Every row gives one point. The points of each table are mixes of a few directions, plus a little noise. How many directions does each table use, and how many do they share? Where both have some left over, give the other angles between the two spaces (their principal angles), to ten degrees, smallest first.
In the rows, 128 means zero.

First, 4 rows:
[[129 110 128]
 [124 176 129]
 [120 203 129]
 [139  24 126]]
Second (4 x 3):
[[177 123 152]
 [ 63 134  97]
 [ 69 134  99]
 [202 121 162]]
Directions: first 1, second 1, shared 0; angles 80

First, 6 rows:
[[123 165 173 136 190 106]
 [106 171 105  70  81 209]
 [139 116 157 164 176  75]
 [140  74  89 140  80 122]
 [131 142 170 153 191  87]
 [129  97  75 105  50 169]]
Second (7 x 6):
[[119 133  69 129 149 119]
 [225 148 143 132 131 113]
 [ 72 170  60 147  95 126]
 [ 95 109 163 122 121 140]
 [108 172 176 148  46 140]
 [ 75  31 151  90 211 140]
 [202 134 136 127 143 116]]
Directions: first 2, second 3, shared 0; angles 60, 80

First, 10 rows:
[[112  59 106 126 129 120 173 139]
 [ 82 107  83 100 106 140 146 124]
 [163 236 177 136 117 143  69  99]
 [173 111 169 160 153 110 136 138]
 [135 110 126 138 152 115 124 149]
 [119  85 112 129 137 120 149 142]
 [130 159 134 125 122 134 111 120]
 [129 151 143 120  90 146 142  92]
 [159  67 153 157 150 107 166 142]
 [ 78 194  76  91 125 145  65 136]]
Second, 8 rows:
[[117  80 121 149 129 124 137 141]
 [ 98  85  96 130 133 125 131 148]
 [136 249 127  56 114 146 117  89]
 [146 100 162 153 102 132 161 105]
 [130  78 136 162 130 122 137 139]
 [123 226 111  62 125 141 111 105]
 [143 101 145 162 141 119 121 142]
 [130 106 127 153 154 116 108 155]]
Directions: first 3, second 3, shared 2; angles 30

First:
[[146  98 119  85 105 125 176 112 186]
 [135 153 130 140 147 125 101 114 107]
 [107 184 142 176 157 131  53 125  53]
 [122  95 125  97  94 132 172 132 171]
 [ 89  55 128 104  66 143 204 186 176]
 [134 168 133 133 142 125  89  93 106]
 [162 144 119 161 185 115 103 135  96]]
Second (8 x 9):
[[107 193 145 138 128 133  59  81  85]
 [120 150 134 122 119 131 109 103 121]
 [126 117 128  96  99 130 151 108 164]
 [163  57 102 190 196 116 175 249 108]
 [135  97 121 105 111 128 168 134 166]
 [132 111 125 119 123 127 147 135 144]
 [107 203 146 149 136 131  46  80  71]
 [135  94 122 106 112 128 168 136 165]]
Directions: first 3, second 2, shared 2

First, 8 rows:
[[139 134 138 150  99 155 109 107 123 150 147 137]
 [127  90 120 118  94 115 122 150  97 105 110 115]
 [118 112 141 175 114 136 137 110 148 163 138 115]
 [120 179 126 121 134 149 132 126 128 175 150 121]
 [140 149 122 113 161 130 121 135 147 113 128 147]
 [115  94 145  97 184  43 165 100 121  76  88 164]
 [128 151 123 117 127 153 129 128 133 108 136 101]
 [135 116 112 131 110 141 109 167 127 133 127 121]]
Second, 9 rows:
[[143 118  83 115 156  97 123 112 136 152 125 111]
 [149 146 144 124 129 111 111 128 119 156 126 117]
 [167 126 123 142 148 136 137 132 119 134 148 136]
 [156 135 163 146 114 142 117 133 127 108 132 126]
 [105 120 118 123 124 131 133 126 134 118 122 131]
 [ 93 145 120 113 111  93 116 133 148 142 105 102]
 [156 155 133 154 120 111 131 157 151 126 136 107]
 [175 102 133 142 140 152 120 107 123  96 139 133]
 [  7 106 133  93 109 180 164 125  95 121 118 188]]
Directions: first 6, second 5, shared 1; angles 40, 60, 70, 90

First (11 x 14):
[[166 159 120  85 138 110  87 138 165  45 150 172 136 186]
 [132 110 199  97 171  99  97 100 145  79 167 143 140 143]
 [160 105 105 115 199 152 107 106 130 199 159 133 136 113]
 [111  90 204 135 180 131 118  87 112 148 158 116 137 102]
 [157 177  45 149 111 178 126 157 123 137 110 150 126 153]
 [ 99 100 201 146 149 129 131  98 108 135 141 110 132 102]
 [106  97 150 122 120  98 146 121 127 151 121 103 123 100]
 [105 119  91 163  96 147 169 139 102 199  93  95 116  88]
 [118 116 126  85  81  54 143 147 160  90 110 118 117 134]
 [102 137 102 192 100 183 164 135  83 191  95 101 121  93]
 [153 200  64 119  63 128 119 179 152  35 102 167 123 193]]
Second:
[[ 52 113 146 154  48 150  76 103 163 108  93  88 111 131]
 [ 89 116 130 101 133 117 119 146 131  96 105 139 154 121]
 [124 158  81  84 126 139 122  99 109 170 160  94  65 187]
 [200 105 153 164 160 108 151 119 133 100 114 174 207  67]
 [196 139  76  61 182 107 139  52  99 127 132 148 173 133]
 [124 102 166 120 191 123 186 211 128  83 140 159 150 104]
 [139 108 106 115 137 123 135 125 144 107 157 111 117 148]
 [ 82 129 149  88 129 160 134  89 123 101  99 113 129 129]
 [163 158 101 140 115 111 104 106 109 179 126 141 131 130]
 [123 152 129 133 112 156 132 110 119 166 144 100  74 154]
 [116 128 172 249  76 114 112 248 151 171 140 141  99 103]]
Directions: first 4, second 6, shared 0; angles 30, 50, 60, 90
